Each row is a point. Two turns around zero, p and q, are shown by what they do to some points. Where does a point land after both, in the order given? Backwards means that the second turn is done in reverse. Each puzzle has new turns, and all numbers are rounded.
In the rows, 128 means zero.

Turn p:
[130 174] -> [ 83 137]
[156  95] -> [165 151]
[ 81 154] -> [95 86]
[127  96] -> [159 122]
[146 121] -> [138 145]
Turn q:
[146 108] -> [154 133]
[141 169] -> [100 161]
[123 138] -> [117 129]
[93 69] -> [160  67]
[136 157] -> [108 150]
Where do these land?
p, then q backwards: [135 160] -> [122 160]
q, then p: [102 146] -> [136  97]
p, then q backwards: [147  78] -> [165  90]

Turn p:
[188 132 110] -> [171  91 155]
[130  99 109] -> [118  97 115]
[ 80 165 118] -> [134 175  88]
[ 99 127 129] -> [112 143 109]
[143 117 174] -> [106 134 172]
Turn q:
[145  90 103] -> [133 103  87]
[117 108 108] -> [110 116 107]
[106 129 179] -> [125 109 180]
[143 185 121] -> [143 185 137]
Where do these land?
p, then q: [122 116 168] -> [109 129 166]
p, then q: [176 159  81] -> [191 111  93]
p, then q backwards: [ 94 129 153] -> [105 153 103]
p, then q: [119 107 111] -> [110 117 109]

Turn p:
[120 128  45 148 126 128] -> [127 160 111 127  89  61]
[187 149 146 145 110 127] -> [164  74 107 142 125 132]
[106 112 152 130 107 117] -> [119 122 157 110 118 150]
[118 134 149  91 118 118] -> [145 139 140 105 150 153]
[107 111 115 124 108 146] -> [108 138 124  98 114 125]
[144 121 152 114 175 111] -> [127 123 144 159 176 130]
[149 131 142 133 160 142] -> [119 115 112 157 151 131]
[ 94 138 124 139 119 135] -> [118 151 130 125 102 142]
Turn q:
[144 113 168 111 145 146] -> [131 149 161 107 107 152]
[185  86 144 102 148 112] -> [190 164 158 114 111 131]
[108 160 125 137 116 107] -> [ 99 131 113 152 134 107]
[104 114 139 148 129 109] -> [120 105 147 144 116 110]
[ 96 153  82 144  94 151] -> [100  91  74 124 153 124]
[111 134  92 104 105 123] -> [124 123 101 109 156  99]
[150 135 141 143 123 153] -> [128 133 116 128 108 160]
[127 129 133 134 165 123] -> [131 131 156 146 141 141]
Where do these land?
q, then p backwards: [111 136 141 111 103 117] -> [119 106  99 132 126 140]
p, then q: [111 225 136 127 128 175] -> [137 112  39 129 161 180]
p, then q: [176 134 106 128 130 132] -> [173 124 129 147 137 110]
p, then q: [127 107 105 151 141  97] -> [119 133 141 153  96 101]
q, then p: [123 105 124 106 144 125] -> [136 118 134 134 159 140]
p, then q backwards: [133 105 169 121 133 114] -> [103 119 122 133 165 147]
p, then q: [110 114 130 141 118 141] -> [108 118 125 111 127 115]
p, then q: [133  98 113 139 128 123] -> [124 126 145 131 120  98]

Turn p:
[123 151  85 171 155 150  96 106] -> [124 161 162 187 133 124 125 163]
[ 98 121  83 137 125 139  94 176] -> [ 75 116 143 143  93 130 107 168]
[108 124 176 118  90  87 114  98] -> [142 113  99 105 140  60 138 108]
[147  96 138 142 120 150 156  88] -> [155 156 133 131 138 132 101  80]
[147 170 101 100  95 125 176 187] -> [103 143 122  75  81 175 176 137]
[180 121 165 123 154 148 120 119] -> [168  99 161 132 153 149 134 101]
[150 111  87  94 141 113 139 151] -> [144 122 124 101 102 166 107 161]
[101 147 143 167 118 100 166 143] -> [110 140  78 150 110 124 162 108]
[ 97 111 173 100 155 140  91  86] -> [131 101 129 128 201  93 101 127]
Turn q:
[174 134 103 163 195 122 147 165] -> [ 46 124  84 120 127 101 154 116]
[160 159 173 109 124 164 142 124] -> [158 162 107  83 109 120 135  98]
[ 89 134 114 133 143 125  84  81] -> [133 138 165 164 141  97  81 131]
[125 149 139 140 114  68 152 140] -> [143 122 108 150 173 131 173 131]
[116 117  98 100 109 140 166 157] -> [126  94 129 134 103 175 144 106]
[113 153 153  85  80  75  84 150] -> [203 135 119 178 115 122 161 165]
[161 120 119 112 128 116 120 115] -> [127 140  95 135 125 138 109 140]
[ 93  64 142 159 151 189 154 107] -> [101  85 179  60 136 130  85 121]
[122 121 111 151 109 153 102 113] -> [115 151 164 128 122 138 110 144]
Where do these land?
q, then p: [125 151  83 120 155 132 181 146] -> [124 182 113 145 154 106  87 112]
q, then p backwards: [102 148 119 153  91 114 158 136] -> [155 166 150 133 152 160 135 128]
q, then p: [116  72 171 150 108 115 102 110] -> [126  54 136 114 119 163 131 141]
p, then q: [153 142  81 116 156 164  99  98] -> [137 147 117  91 104  76 169 131]
q, then p: [139  95 159 169 101 144 148 174] -> [100 115 106  70 143 174 120 114]
p, then q: [ 93 137 146  88 164 129 111 128] -> [ 98  78 122 134 105  99 123 129]
p, then q: [171 150 174 177 179 110 147 125] -> [ 66 148 116  73 166 155 112 113]
q, then p backwards: [102 156 160 137 125 124 169 118] -> [153 140 178 116 123 141 137 101]
p, then q backwards: [ 86  99 145 119 127  98  86 137] -> [123  91 135 119 187 106 113 129]
q, then p: [160 101  95 100  97 126 123 116] -> [ 89 136 181 137 113 132 122 130]
p, then q backwards: [161 159  75  80 105 152  84 119] -> [106  99 162 178  88 170  85 134]
